Each row is a point. The ring and each string are closed loops that go straight from each point to the next, and from the last back to the first. Before rounding, they use only three directions, however many columns there are. Count how often each string passes through the ring. Passing back the other way cancels.
In the rows, zero is written as 128.

Ring (8 x 3):
[[149 184 123]
 [142 197 135]
 [124 192 144]
 [109 163 140]
 [106 126 125]
 [115 112 114]
 [132 118 103]
 [147 153 108]]
String (23 x 3):
[[125 166 125]
 [146 215 169]
 [146 228 187]
 [118 199 163]
 [ 92 159 130]
 [102 140 112]
 [124 156 135]
 [118 149 152]
 [115 131 147]
 [ 97  95 111]
 [ 94  94  86]
 [115 133 106]
 [140 146 132]
 [160 125 128]
 [142 111  95]
 [168 140 115]
 [128 122  77]
 [110 128  84]
 [133 157 118]
 [173 206 150]
 [173 222 151]
 [146 209 129]
 [113 154 103]]
Times through: 4

Ring (6 x 6):
[[118  99 183 106 116 148]
 [100 112 193 134 124 189]
 [109 140 142 164 155 189]
 [130 155  96 160 177 139]
 [140 145  99 133 171 101]
 [142 111 135  99 137  95]]
String (28 x 6):
[[137 124 124 120 147 116]
 [125 128 140 129 149 134]
 [133 130 131 116 156 100]
 [138 129 125 109 157  86]
 [154 121 109  96 151  65]
 [152 116 112 101 142  87]
 [138 118 131 114 141 116]
 [122 119 157 117 140 129]
 [120 108 175 106 128 130]
 [115 117 169 122 136 146]
 [104  95 212 106 109 166]
 [100  92 216 114 103 188]
 [ 82 101 234 132 109 216]
 [105 112 181 138 124 193]
 [119 123 149 136 140 160]
 [107 126 167 142 141 175]
 [ 88 126 195 154 136 210]
 [ 81 122 207 158 130 228]
 [ 87 123 202 149 133 206]
 [ 86 111 214 143 120 216]
 [ 97 100 208 129 110 202]
 [121 110 161 122 126 157]
 [117 117 164 124 135 150]
 [118 112 170 116 131 143]
 [119 116 164 117 136 136]
 [138  99 159  84 123  94]
 [152 103 132  81 132  71]
 [157 114 109  95 142  75]]
Times through: 4

Ring (9 x 9):
[[103 114 103 124  95 159 125 147 174]
 [ 67  91 110 133  34 194 133 164 166]
 [ 66  82 123 138  23 188 128 160 149]
 [ 91  85 141 140  49 156 111 138 126]
 [127  97 150 138  96 112  97 114 112]
 [162 113 145 134 140  71  96 102 115]
 [180 125 131 129 165  53 103 102 130]
 [172 132 113 124 167  69 113 113 153]
 [132 125 104 122 131 124 120 133 170]]
String (24 x 9):
[[127 130  96 118 135 136 121 137 181]
 [112 117 119 124 118 152 104 127 155]
 [115 109 120 129  98 138 115 134 151]
 [ 81 106 110 126  74 187 118 149 168]
 [ 52  94 103 129  32 220 132 170 178]
 [ 97 103 126 130  84 162 108 135 146]
 [ 95  96 116 134  61 156 128 150 155]
 [107 101 123 133  80 142 118 139 147]
 [ 84  92 135 135  61 174 106 137 135]
 [ 63  75 140 142  17 189 115 150 129]
 [ 91  90 150 137  70 164  92 123 117]
 [107  96 145 136  84 142  97 122 121]
 [115  95 162 137  97 132  80 105 100]
 [136  98 170 139 115 103  74  93  88]
 [131 109 141 132 118 116  95 112 124]
 [141 108 129 134 112  96 113 123 135]
 [190 118 136 135 156  30 108 102 120]
 [200 129 138 130 185  26  97  90 119]
 [206 135 128 127 195  21 102  93 130]
 [197 133 109 127 173  29 126 114 152]
 [135 113 120 130 115 109 117 128 148]
 [140 119 123 127 134 109 107 119 146]
 [146 121 105 127 126  98 129 134 165]
 [148 132  91 120 142 102 133 138 183]]
Times through: 1
